Each point is reached from the start by the listed moves, each made 0, 1 or 2 times, or once backwards (-1), plus a little noise. Is the number of moves made odd or even? Then give how often each move was made.

Moves:
(1): [25 17]
(2): [-29   8]
Start: [-6 19]
Points:
[-88  17] => odd (-1, 2)
[45 53] => even (2, 0)
[-13  67] => even (2, 2)

Moves:
(1): [ 0  3 -4 -6 14  4 -1 33  5  3]
(2): [-11  22   0 -15  -8 -20  18  -4   1  29]
(3): [-11  -2  24   2  -5  -1   2  -4  -3  -2]
(4): [-5  9 -4 17 14  2 -4 -5 -6 17]
(5): [  6 -16  11 -12  29   4   6  -5   7  26]
(6): [-13  -1   0 -18 -15  26 -20  -6  -3  10]
(7): [ 14   1  -1  12 -21  -1   9   9  -8   7]
(8): [-18  -6  -8  -2   4  -8  -1   3 -11  -5]
(9): [-14   1  -2   5   2  11   5   0  29   2]
Start: [ -4 -17  -7 -17 -11 -14   3   6   4  -2]
Points:
[-51  43  -9 -56 -83  -6  30   1  71  34] => even (0, 2, 0, -1, -1, 1, 0, -1, 2)
[-56  36 -29   9  21 -37  32  31  67  10] => even (1, 1, 0, 1, -1, -1, -1, 0, 2)
[  0  57  34   7 -96 -64  50   8 -48  62] => even (0, 2, 2, 1, -1, 0, 2, -1, -1)
[ -29  -36   35   21 -121   41   -2   -7   29  -54] => odd (-1, -1, 2, -1, -1, 1, 2, 0, 2)

Moves:
(1): [10 -1  6 -2  2  0 11 -5 -3  0 -4  2  5  2  6  8  1  2]
(2): [ -2   0   3  -7 -14  -4  11   3  -1  -4   2  -1   5  -8   7  -4  13  -5]
(3): [ 2 11 10  9  3 -7 -4 -6  3 -3 -2 -8  0 -3  3 -6 -4  8]
(4): [ 9  5 -2 10  4 -6 -4 -8  3  2 -4  9 -6 -2  2 -6  4 -2]
(5): [ 4  2  2 14 11  3  4  8 -3 -1 10 -8  4  2 -1  0 10 -5]
(6): [  2   2  -4   0   4  11  -1   6   2  14   0   2 -22   5  17 -19   8   2]
(7): [  1 -13  -2   4  -8   0   3   5  -3  -4  -1  -1   5  -2  -9   4  -8  -2]
(8): [ -6   4   4  -1  11   4   9  21   1   2  -8 -16  16  -3  14  -2   3 -12]
(9): [ 1  0 11 -1  7 -7  2 -6 10  2  0  5 -1 -2 -7  0 -1  1]
(10): [ -2  -7  -5   1   1  -2  -2  -1  -4  18   8   1   2 -12  -2   3  -1   3]
(11): [  2 -14   3  -1 -12  -4  -8  -3   0  -2   3  -2  13   2   1  -2  -2  -3]
(12): [  1  -2  -5  -2   5  -7  -9  17  -9   3  10  20   2  -7   0 -12  11  11]
(13): [-11  -6  -4   8  -2  -4  -5  -3   3  -7 -16  -3   0   5 -13  -1   9  14]
(14): [  3  17   0  -1  -9 -10  12 -12  10  12   0   7  -4  11  -1   4 -11  -3]
(15): [-13 -12  -5   2   0 -10   7  -4  -3  -9  -4  -9  -4   4   7  -1 -18  -2]
(16): [-10  -7   2   2  -5   3  -1  -2  -6  -5   3  10  10  -1  -8   1  -7  -1]
(17): [-9  1 12  2 -2 -9 -6  8 -5 -2 -8 -3 -3  3  0  5  0 -2]
(18): [ 3  0 -4  3 -5  3 -3  1  9  2  4  3 -3 -2 12  6 -1  4]
Start: [ -6  10   2   9  -7   9  11   7   1 -14  -3 -13   7   1  -2  16  -3   9]
Points:
[ 15   1   5  42 -24 -15  65  57   9  10   9 -24   7 -15 121 -34  -3 -29] => odd (1, 2, 1, 2, 1, 2, 2, 2, 0, 0, 1, 1, -1, 1, 2, 0, 0, 2)
[-12   1   5  19  21   9  23 -12  29  25  -6 -41   7  -8  39  51 -38   9] => odd (1, -1, 0, 0, 0, 0, -1, 1, 1, 2, 0, -1, 0, 0, 1, 0, 0, 2)
[-62 -77 -27  58 -32 -29 -31  31 -29   7  50  22  17   9 -35  -4 -39  45] => even (-1, -1, 0, -1, 2, 1, 1, -1, 0, 2, 2, 2, 1, 1, 2, 2, 1, 1)
[ -8  10 -16  70   0  18 -14  -4   1  24  71 -15   7 -29  54 -21 -15   9] => odd (-1, 0, 2, 1, 2, 1, -1, 0, -1, 2, 1, 0, -1, 0, 1, 2, -1, 2)
[ 47  97  12  87  55 -20   7 -11  37  14 -11  42 -30  29 -20 -38  54  68] => even (1, -1, 2, 2, 2, 1, 0, 0, 1, -1, -1, 2, 2, 2, -1, 0, -1, 0)

Moves:
(1): [  5   2   1 -13  -6   9   3   1   5   3   5   5   8  -6   5   1  -5 -16
   0   7  -4  -5 -11   2   4]
(2): [  9   2  15   3 -14 -19   1  14   9   5  -7   4   2  -7 -12  -9 -20 -16
 -11   3 -10  -6  -2  -8   2]
(3): [  0   9  -1   4 -10   7   0  -5  -3  12   2  -3   4   3 -11   8 -12   5
   0   5  -3  -1  -5 -12  -5]
(4): [  0   6  -3  -6 -11   1   1  -3   0  11   2   7   3  -2   1  11   3   7
  -5   5 -13  -7 -13  12   5]
(5): [  6   4  -9 -14   5  -9  -1   8  10   2 -11   3   5  12  -6   2 -12   4
  -6  -5   0   9 -10  -4  -1]
(6): [-20  11  -3  14  -2  -6  13  19  -3  -5  -2  -9  10   0   7  -1   7   5
  13   1   8   1   1   1  17]
(7): [ -1   3  -9   3  12  -3   6  -7  -5 -13   2 -15 -15  -8   7   5   0  11
   3  18 -11  10   7  -5  -4]
(8): [ 7 -2  0  1 -1 -6  4 -1 -3  0  3  1  5  8  3  9 -7  0  1 -3 -8  5 -4  2
 -4]
(9): [ 2 -1 14 -9  5 -3  2  4 -1  6  7 -2  2 -1 -4 -2  5  4  9 -2  0  1 -1  4
  4]
(10): [  4  -6  -9   2   4  10  -7 -10  -7  -8  -8  -1  -2  -5  -9   8  -3   0
  -2  11 -16  13   5   2  13]
(11): [  0  -7   3  -3   6   3  10  18   2 -11  12   2 -12   7  -8  -2  13  -6
   1  10   7  -9  -5  22  16]
(12): [  2  -4  15   0  -7   2   6  -5  -9  -3   3 -12   2  -4   1 -16   1   3
  -3  -2  -2   3  -5   0  16]
(13): [  1  12   6  -4  -6 -10   0   0  -1 -10   6   6  -4  -9  -3   9   3   8
 -14  18   0   1  -6  -2  -5]
(14): [ -1  12   6  22  -1  -3   2  20  15   4   6  -5  15   6  15  -2 -19   1
  -8  -8  14 -22   7   0 -20]
(15): [-19   3  -4  -8   2   8   7   0   4   5  -5 -24  -9 -11   2   9  -5  -4
 -20   3  -1   5   3   7  -4]
(16): [ -7  -7   5  -8  -5  -6  -6   2   1   1   3  -3   4   8   1   5   3   7
   3   2  -4  -3 -13  -1  -2]
(17): [ 12  -7 -10   3  -3  -4  -5  11   5   1   8 -11  -2   8  13  -5  -3  -6
   7  -8   3  13  10 -10   2]
(18): [-12  -1   7  -4  -3   5  -1  13   4   2   7  -5  -6 -11   9  -2   0   9
  -5  -6  -7  -2   0  -8 -11]
(19): [  2  -7  -2   4  -1   4  -9  -3  -2 -16  -7  -8   1  -4  -7   4 -10   5
  -2 -11   8  -6  -2  -3   0]
(20): [ -4  -4  -6  -1  -3   7  -2  -7  11  -4  -1   6  -2   3 -11  10   9  -9
  12   1  -1   5 -11  12   6]
(21): [ -8 -13  -5  -9   3  -5  -7  -1   4   8  -1   7   2   0  -4   4  -5   4
   7  -8   4  15  -4  -5   5]
(22): [  4  -5 -14  -2  -6  11   9  -3  -4   7 -10   4   6   1 -10   2  12  13
  -4   2   0   8  -3  15 -11]
(23): [ 0 -1  2  9  3  1  3 -5  9  0 -5  3 -3  1 -5  7  3 -1  5 -8  3 -4  7 -9
  9]
(24): [  1  -3   4  -4   0   4   3   6   1  -4  -6  -5 -11  -1   7   5  -7   1
  -4   5   5   2   2   5   1]
Start: [  3  -6  -5   5   3  -5   0   7  -8 -12   4  -1  -1  16 -10  15 -18  -3
  -6   3   0  -6  -9  11   8]
Points:
[   6  -56  -23  -53  -51   23  -20   31   48   85  -41  -59    9   46
  -41   44 -116    1  -64  -20  -35   64  -42   -3   41] => even (0, 1, 2, 1, 2, -1, -1, -1, 0, 2, 0, 2, -1, 1, 2, 2, 2, 0, -1, 0, 2, 1, 1, 2)
[ -27   -9   52   24  -23  -43  -14  100   79  -26  -54   18   25    4
   -7  -44 -112  -43   -6  -89   52  -36  -26  -37   13] => odd (0, 2, -1, -1, 2, 1, -1, -1, -1, -1, -1, 1, -1, 1, -1, -1, -1, 2, 1, 2, 1, -1, 0, 2)
[ 25 -25   7 -13 -41   7  -8  66  56  -8  11  13 -17  13 -88   5 -75   0
 -71  -2  15  28 -41 -18  25] => odd (0, 1, 2, -1, 2, -1, -1, -1, -1, 1, 2, 2, 2, 1, 0, -1, 1, 2, 0, 1, 2, 1, 1, 0)
[ -86   65   -7   35  -11   17   70  -16  -61    3   24 -102  -30  -33
   28   41   16   57  -20   44  -19   33   16  -14   -1] => even (-1, -1, 2, 0, -1, 2, 1, 1, 0, -1, -1, 1, 1, -1, 2, -1, 0, 1, -1, 0, -1, 0, 0, 0)
[ 77 -74  39 -42 -48 -36  -6   0   1  22  -5  -5 -30 -26 -22  25 -75  33
   3 -41 -80  75 -22 -44  45] => even (0, 2, 0, 2, 0, -1, 1, 2, 2, 0, -1, 2, 0, -1, -1, -1, 2, 2, 1, 0, 2, 1, 2, 2)
[-75 -34 -54 -42  -5  47  11  63 -42 -47  52 -85 -38 -28 -12  85  65  61
  -2  47 -37  36 -31  94  68] => odd (0, -1, 0, 2, -1, 2, 0, 0, 2, 2, 2, -1, 1, -1, 2, 1, 2, 2, 2, 0, 0, 1, -1, -1)
[-20 -21  -4  42 -41 -22 -27  80  -8 -50  38 -12  45  -4 -22  25 -62  12
  24  18  -5  -3 -32 -14  54] => odd (1, 1, 1, 0, -1, 2, 0, 0, 0, 2, 1, 0, 1, 1, -1, 1, 1, 1, 2, 0, 2, 0, -1, -1)
[   1   10    7 -121    9   40   28  -41  -23  -59  -18  -21  -45  -61
  -39   66    7   32  -51   89  -38   42  -89   89   93] => odd (2, -1, -1, 2, 2, 0, 1, -1, 2, 1, 0, 2, 2, -1, 1, -1, -1, 0, 1, 1, 0, 0, 0, 2)

Moves:
(1): [ -1  12 -13  -3  -5   7   6  10  -2  -1  -6   4  -1  -8   5 -16  14  -1
 -12  -7   7  -1  -2   4  11 -10 -13]
(2): [ -5   2   5  -6   1  -2  -3   3 -11   0  -8  -5  -2   4  -1   5   9  -6
  -2   3   7   1  11   5   6  -3  -5]
(3): [-1 -7  9  3  4  2 -7  5  8 11 -5 -7 -3 -7 -1 -7  8  1 -3  3  2  5  8 -5
 -6  6 -5]
(4): [ 19  15   2  15   0   1   3 -11  -1  -7 -11   7   1   1  -6 -10  -4   4
  -6  -4   6   4   3  -1   4  11  -4]
(5): [  1   4   3  -7  -1  -2   6  -4   2  15  -3   4   2   6  18  -5   6  -9
  -4   5  -6   0  -9  -2 -11   7  13]
(6): [ -5  11  -3   9   4  12   4 -10  -1 -14  18  -3  16  -5  -1  12   5 -20
  -4   1  -3  -6  -6 -11  21  -4   7]
(7): [  1  14   9  -5   9   1  13   1 -11   9   8   2 -11   2  -4  -9   4  -5
   5  -9  10 -15 -13  -2  -3  -1   9]
(8): [-12   9 -13   7   5  -9   7  12   0  -6   1 -15   7   3  -6   7  14  -7
   2  -5   8   1  -4   0 -12   3  15]
(9): [-13  -1  -8  -7   0  -9  -3 -16   7  -5  -1 -13   1  -3  -6 -10  -9  -7
  -5  -1  -3  -2   1  -4  14   2 -10]
(10): [  3  -8   8  -1  -4  16   6   3   4   0 -18  13  -3  17   7  -1  -5  12
  18   4  10  -8 -26   3   3   7  -3]
(11): [-13  -5  -1  15  11  -5  -7   6 -21   8   2   8   5  -2   1 -11 -10  -1
   3 -13  12   7 -10 -18  30  16  -4]
(12): [ -9   4  13  -5  -7   2  -2   7  -1  -8   2  17 -11   1  -8  -6  -8  16
   3   9  -7   3   5 -14  -1  -7   4]
(13): [-3  9  7 -1 -4  1  1 -2  8  1  0 -1  7 12  9 -8  8 -9 14  2  5 11 13  5
  3 -3 -9]
(14): [  6  -2  13   5  -2   8   8   4 -12 -14  14   3  -3  23  -1 -15  -5   7
 -17   8  -6  -3 -21   4  20  14  11]
(15): [ 11  -4 -10  -5  -9  -1  -8  -6  -6  -8   0 -11  -7  -9  -9   6  10   1
  10   9 -10   5   0  -8 -14   0   5]
(16): [  2   2  16  -5 -13   7   4   5   6  -6  -3  17  -2   6   2  12   0  -1
  -7 -19  13  21   3 -22 -12 -13 -18]
(17): [  0 -18 -14   0   1  13  17  -7  -9   6   2  -1  -6 -12 -15  17   6  -7
  -3  13 -15   2   2  11  -9   6  -7]
(18): [  4  -7   3  -4   6  -5   4  -6  -4  -5   2  14   3  -2 -11  -4  18  14
   6   5  -4 -10  -7   1   5   1  18]
(19): [  7   6  -3 -10  14  -3  -3  16   3  -9   1   6  -4 -11   3   2 -10   2
   9  10  -5   5  -2   2   8   3  -9]
(20): [ 11   0  -3   3   4  -7   2   6  -2  10   0  -8  15   1  -6   3   2   5
   1   9  16  -2  12 -14  12   4  -5]
(21): [ -5  -6  -7   4   1  -8  -6  -4  -1 -15   6  -1   1   0  -1 -12   1 -11
  -5  10  28  -5   8  -1  -3  -1  -5]
(22): [ -9  -4  -4  -8   6  18  -5  -3  -1  -2   3  -3   7   6   0   6   0   2
 -10   2   2  19  -1   4 -10  -7   0]
(23): [  2  -7 -10   3   4   6   0   5  -2   6  -6  14 -12   0  12  -2  -5  -1
   1 -13   8   1  15  -9  -2  -1   4]
(24): [-23   4  -2  -4   9   9 -14  -1  -2  -2  11   4 -11   3  16   7   4  14
  15  -3  10  -2   7 -15 -12   3  -8]
Start: [  0  -1  -2  -9  -4  -8   2  -6  16   2 -19  16   4 -10  -1   5  27   5
 -11  -5 -13   2   4   6 -11  -2 -11]
Points:
[-65 -20  87 -11  43 -33  13  11 -58 -55  75  50  30  22 -59 -26  50 -31
 -50  30  64  20   2 -71 114  29 -32] => even (-1, 2, 1, -1, 0, 1, 1, 0, 1, -1, 2, 1, 1, 2, -1, 2, 1, 2, 1, 1, 2, 0, -1, 0)
[-14  49 -13 -32  11  80   2  53   1  41 -67 107 -60 -16  75   0  72  66
  68 -49  35  54 -50 -97 -97  10 -15] => even (2, -1, 1, 1, 2, 0, 1, 1, -1, 2, 1, 1, 0, -1, 2, 1, 0, 0, 1, 0, -1, 1, 1, 2)
[-121   22  -35  -31   17   67  -20  -14   -4    2  -43   59  -50   25
   50  -29  -16   28    1  -73   19   87   76   -6    9  -13 -110] => odd (1, 1, -1, 1, -1, -1, 0, 0, 2, 0, 1, 1, 2, 0, -1, 0, 1, -1, 0, -1, -1, 2, 2, 2)
[ 59  35 -62 -27   8  70  90 -39  -1 -41 -70  26   9  22   1 -43 100 -49
 -64  36  25  -3 -86  59  -4  20  17] => odd (2, 1, 0, 2, 2, 1, 1, 1, 1, 2, -1, -1, 0, 1, 1, 0, 1, 1, 1, 0, 1, 2, 1, -1)

Moves:
(1): [ -1   0   4   0   1  -6  10  12 -13   3   5   5  10  11  -4 -12   4 -11
  11   6   3  -9  -9  -1   1]
(2): [ 14  -2  -3   3   5  -5   4  -1 -12  -3  -3   5   3   3 -10   1  12  -9
 -12  16  21  -4 -11  -3 -12]
(3): [-13  -8   1  -8  15  -6 -15   8  15   0  22  -1   6  -6   6  -7  -5  -4
 -10   4  -1   3   6   8   4]
(4): [  1  -2   5  11  -6  -2   8 -14   4   4   4  -9  10 -10   0  -9  -2   7
   6   8   4 -12  -4   5   1]
(5): [ -5   1  -7  -8  -9  14   1  -3 -16  -8  -2   2  -2   5  -7  12   5   2
  -7 -15   3   3  -7  12  10]
(6): [ -3   2  -6   3  -4   3  -7   3   9   2   1 -10  -4   9 -13   6  11  -8
   3 -12  -1  15   2  12  -4]
(7): [  2   1  18  -6   2  -2   3  -6   9 -18   3   0 -18   8  -3   2   2   6
 -12  -6 -11 -10   4  -3  10]
(8): [ -4  -6  -3   1  -7  -4  -2   6   1   9   6   2   9  -8 -11  13  -2  -3
   4 -13   2   6   6 -14   4]
(9): [ -5  -7   6  -6  13  -1   9   5   1   2   9  -5  -1  -9   9  -4   7  11
   2 -14   6   6   4   4  -3]
(10): [ -1  12 -19   7  -2 -16  -6   3 -13   4   9   0   3 -11   7 -19   0   5
  -6  -3 -12   4   1   2 -11]
(11): [  0   3   4  -1 -11   3   9 -10  11 -18 -18   9   0 -11 -25 -13 -13  -1
 -17   4   5  -4  21   9  -8]
(12): [ -4  -1   1 -11   2   2  -2  -3  -2  -1   1   8  -9   9 -16 -17   5  16
  10   3   0   2  12   1   1]
(13): [ -3  -4  10   4  -1  -1   3   8 -11 -13  -2  -6   9  -5 -10  -1   7   5
   6   1  -6   7  17  -3   9]
(14): [ 16  14  12  -3 -16  -2   3  22  20  14  18  -2   1   9  13  -2  18  10
  -1  20   4  15 -21 -14   2]
(15): [-19  -4   3  -5  -1   6   0  -5   2  -8   3   1   9   0  -4  -7   6   0
   6  -4   4   8  -1  -6  -4]
(16): [-12 -14  -6 -14 -11  10   9  -5 -13  10  -3 -17  -1  15  -3 -13   5 -10
  -2  -8   0  23   2  19   4]
(17): [  4   3  -3  -3  -4  12  -4   2  -4   8   0   4   9 -17  -4   1   9 -14
  -5  -8 -13   2  -8   9  -7]
(18): [ 12   1  14 -19  10  -6   7  -4   4   8   0  -9   6   5 -17  29  14   1
  23 -15  -6  16  -6   1   9]
(19): [ -5   1 -11  -3  24   9   4  -6   0   7   5 -18   0  -8  -3   5 -20  -9
  -7   9  -5   9 -14 -17  12]
(20): [  5  10  13  -7  12   2   5 -10 -13   4   6   2   5  -5   9  10  -6 -13
   5  15   7 -13   7  -7  -1]
(21): [ 12  -6  -7   5   5   8  11   2 -11  -6   6   7   0  17   1  -4  -1  12
   1   3 -10   7  -5  13 -15]
(22): [ 13  -8 -22 -14  -4  -6  13   5   7 -12  19 -12 -11   1  11   1   2   2
  12   7 -10  -6  -6   1  -1]
(23): [-11  -4  12  -2 -11   5 -13  -7   1  -1   1   1 -10  -4 -10   3  -8  -4
  -4  25  10   2  -5   8  -3]
(24): [ 32   3  14   9 -14   0 -11  -6  -4 -17   6   1  -9   5  11 -11 -18  -2
  -5 -17   6  -8  -6 -15  -7]
Start: [ 10  22   1  -1   1  -4   1   2  -5  -7  17  -5  -3   6   5  -8  -7  -2
   9   3 -23  -9  11  -4  10]
Points:
[ 14  -3  44 -53 -27  28  43  27  -4  63  67 -20 -48 120  66  -1  53  30
  26 113  17  56 -53  84  -5] => even (0, 0, 0, 0, 0, 0, 0, -1, 1, -1, -1, 0, -1, 2, -1, 2, -1, 0, -1, 1, 2, 0, 2, -1)
[-79  15  14 -51 -15  70  57  55  -6  19  22 -39   4 120 -63  20  38   6
  22 -22 -30 121 -64 -29  87] => odd (2, -1, -1, -1, 2, 1, 1, 1, 0, -1, 0, 0, 0, 2, 2, 1, -1, 0, 2, -1, 1, -1, 0, -1)
[ 25  -5  62 -14 -73  85  22 -10 -20 -79  13 -22 -26  -8 -37 -69   6 -11
 -61 -36  17  40 -35 -16  -5] => odd (0, 1, -1, 0, 1, 0, 1, 0, 2, -1, 1, 0, 1, 1, 2, 1, 2, -1, 1, -1, 0, 0, 1, 2)

Moves:
(1): [ -1  -4   8 -12 -18   9  -7  14  -6   5  -6  -9 -10 -11 -20  -4  -9  -8
   1  13   7   8  -3   7 -13 -12]
(2): [ -7  -7  10  -4  -4 -18   5  -6  -1  15  19   5  -4   8  -3   3 -11  -5
  -2  -1   7  -5  -7   9   2   8]
(3): [ -5 -19   0   7   0  -4  -3 -12  -6  -5  10  -5   1   2   2  11  11   5
   6  -5   4   0   5  -4   7   3]
(4): [  3  -3   5   1  -4 -10   4  -3   1   1   2   5  -5   9  -4  -2   2   7
  -5  -4  -1   7   6  -6   2  -2]
(5): [ 13   0  -7  11  16 -13 -15  -8  -8  -7   7   5   1  -7  -4   5   1   0
   3  -2   3   6  -8  -4 -23  -1]
(6): [  2   2 -12 -16   2   2   0   7   1  -1 -17   7   5   0 -11  -9   3  -2
   4 -13   3  -5   6  -6   3   9]
(7): [ 15   4  13  -8  -5  12  -3   6  -1  -3  -8  -7  11  -2  -2   1  -6   6
   1  -8 -19   6   9 -19   7   7]
(8): [ -9  -4  -9  -2   1   7  -8  -1  13   8   7  -2   5  -1  -1  -4  -3 -12
  -4   4 -12  -7   4   5   0   4]
(9): [ 11   1  -1  -9 -13  11   5  -8  -7   1  10   6 -14   0  -8  -5   7 -12
   4   7   7  -2   2   1  -6  -8]
(10): [  1   1   0   7 -11   0   5   0  -5   9   4  -7  -4   1  -1  -3   3  -4
  -6  -4  -1  -2  -3  -9   2   6]
(11): [ 16 -14  14   8  -7   1  -2   4   0  -8  -6   1  -6  -4   4 -13 -10   6
   3   8 -11   7 -16 -14  -9   2]
(12): [ -7   6  -6   4  11  13  -3   2  -1   6   2  18   1  -1   1   7   0   6
   5   9  -1  -2   6   6 -14   3]
(13): [  7  -5  10   4   3  -1  -1   1 -10  -1  -6   8   3 -10  -3  -2   1  -3
   5  -3 -11   2  -5   2   4 -10]
(14): [ 13  -9  -2   8   4   3   2   6  -2   1 -10   8   4  -3  -5   2 -10  -7
   7   1   2   6   2  -8   5 -11]
(15): [  3   5  -5  -5   3  14  -5  -6   9   4  -2   0 -16   9 -14  11   6  -4
  -1   2  -1   0 -22  -2 -13   2]
(16): [ -3 -10   9   8   3  11  -8  -8 -10 -18  -8  -2  -7  -1  -1  -2  -2  -7
 -11  -7   2  -6  -5   1 -12  -2]
(17): [ -1   8   0  -6  18   0   0  -5 -18  -3  -5  18   0   8 -10  -6  -5   4
  -4  21  11   3   7   3  14   1]
(18): [  0   7  -2  -2  -4   0   8   0   9 -11  -1   6  -3  -1 -14   7   2  -2
   0   5  -1  -1   8   2  -3   4]
(19): [ -8  -6  -4   1  15 -12  11 -20  -1   9  12 -18 -26   5   0  -1  14 -11
   8  -5   0 -17   7   0  -8  -7]
(20): [-14   0  13  -9 -12   7  -5 -10  -4  -5 -10  -2   5 -17  -7   5   3  -2
  -1   7   5  -4  -4 -21   4 -10]
(21): [ -6   8   3   0   8   0  17 -14  -3 -10  -5  -2  17  15  -4  -2  -4   6
   8   0   3   0   0   2   0   3]
(22): [ -5   0  15  -7   2  -6   4 -10   1   4  -1  -5  10   6   8  -5   6  -2
  -8   3  10   8   5   3   6   8]
(23): [ -5   0   5 -10  14  21   2  -4   9 -10   7 -13   7  -9  -2   4   9  12
 -18  -5   4 -15  -6  -9  -9  -3]
(24): [  3  -8  14  -4   7  -6  -3  -4  -6 -12  -8 -10  10  27   2  -5  13  -1
   2  22  11 -23   2  14 -10 -19]
Start: [ -1   1  -5   6   5   5 -10  -3 -14   7   2  -7   3  -6  15   2   1  -1
   0  10  17  -2  -2   7  -7 -14]
Points:
[ -31  -81   36   52  105  -72  -56 -121  -88  -53   -4    1   12  100
   16  -47   42  -16   -6   88   61  -40   -3   37  -73    8] => even (0, 0, 2, 1, 2, 1, -1, 2, -1, 1, 2, 1, 0, -1, 0, 2, 2, 0, 1, 0, 1, 2, -1, 2)
[ 55   5  44  23  45 -38  30 -53 -79 -34   6  66  40  -8  10 -14 -34  40
  34 -11  -4  51   2 -32  25   0] => even (-1, 1, 0, 1, 1, 0, 1, -1, 1, -1, 1, 0, 2, 0, -1, 0, 1, 0, 0, 0, 2, 0, 0, -1)
[ 30 -36  15  -7 -15 -39  25 -59  22  -6  21 -59 -51 -21  32 -27  86 -20
  21 -19 -17 -18  11 -36  -5   5] => odd (-1, -1, 1, 0, 0, 1, 0, 0, 1, 0, 2, -1, 1, -1, 0, -1, -1, 2, 2, 0, -1, 2, 0, 0)
